Every row gives one point. Any point is a mix of the corners, with weights that add up to 1. It lies inside the corners' shape when no weight is negative. Is each point inside? If not, which corners have a negative weight?

Corners:
(1): [-4.24 -1.00]
(2): [ 1.70 -0.98]
(3): [0.95 0.56]
Points:
[0.71 0.43] => inside
[-0.67 -1.29] => outside (3)
[-3.97 -1.34] => outside (3)
[-2.56 -1.28] => outside (3)
[ 1.40 -0.90] => inside
[ 0.93 -0.39] => inside
[-2.91 -1.33] => outside (3)

Corners:
(1): [ 1.60 -2.94  0.37  2.71  3.42  2.79]
(2): [ 1.51  0.07 -2.30  0.73  0.30 -0.83]
(3): [-0.24 -3.43  0.19  5.66  3.14  1.75]
(4): [-3.94  0.21  3.06 -0.48 -1.76 -1.43]
(5): [-3.55  0.17  0.02 -0.73 -2.98  0.66]
(6): [ 0.72  2.55 -1.57  1.08  1.26  0.81]
(7): [ 4.28  2.69 -1.68  0.79 -1.59  0.45]
Points:
[ 0.82  0.69 -0.44  1.26 -0.62  1.03] => outside (2)
[ 1.62  0.15 -0.31  1.33 -1.08  0.34] => outside (6)
[-0.32  0.65 -1.00  0.53 -0.58  0.30] => inside
[ 1.27  0.29 -1.40  1.29  0.24  0.82] => outside (4)

Corners:
(1): [ 3.14  1.45 -1.80  0.03  0.20 -1.57  0.98  3.02 -0.26  1.82 -1.86]
(2): [ 0.67  1.57  0.45 -0.70 -4.22  0.25 -1.07  0.87 -0.31 -2.23  1.53]
(3): [-2.58 -0.09  2.25  3.65  1.47 -1.08  3.54  1.33  0.08  0.09  0.31]
(4): [-1.20 -1.45  3.62  2.65 -2.96  2.91 -1.09 -4.21 -0.64 -0.32  2.23]
(5): [ 2.36 -1.23 -0.45 -3.72  0.43 -3.41  1.92  2.16 -3.17  0.22 -0.80]
(6): [ 2.25  1.34 -3.50  1.28 -1.05  1.21  1.79  1.89 -1.51 -2.15 -1.50]
(7): [-0.24  1.03 -0.13  0.18 -1.37  2.25  0.01 -1.12  1.87 -3.03 -1.40]
(8): [-0.88 -3.04  2.97  2.91  0.08  1.07  1.27 -0.94  2.76 -1.24  4.27]
(9): [-2.03 -2.35 -1.04  0.02  0.37 -4.00  0.17  2.22 -1.09  0.63 -1.10]
(10): [ 1.54  2.48  0.65  2.27 -1.62  0.94 -2.07 -3.65 -0.18 -4.14  3.23]
(11): [ 2.38  0.29 -2.89 -1.47 -2.84 -3.46  2.73  0.10 -1.86 -1.05 -2.24]
(12): [-3.45  0.55  1.41  1.73 -1.90  3.45  0.33 -3.36  1.49 -0.18  5.77]
Points:
[ 1.10  0.29 -0.77  0.51 -0.89  0.24  0.14  0.47 -0.46 -1.09  0.56] => outside (3, 11)
[ 0.96  0.06 -0.20 -0.30 -0.52 -0.74  0.92  0.62 -0.65 -0.62 -0.07] => inside
[-0.99 -1.40  1.90  1.27  0.30 -0.33  0.84 -2.44  0.17 -1.86  2.23] => outside (1, 2, 6)
[-0.38 -0.68  0.39  1.36 -0.28 -0.02  0.84 -0.65  0.18 -0.33  1.15] => outside (2)
[-0.33 -0.10  0.93  1.54 -1.12 -0.20  1.16 -0.76 -0.51 -0.79  0.63] => inside
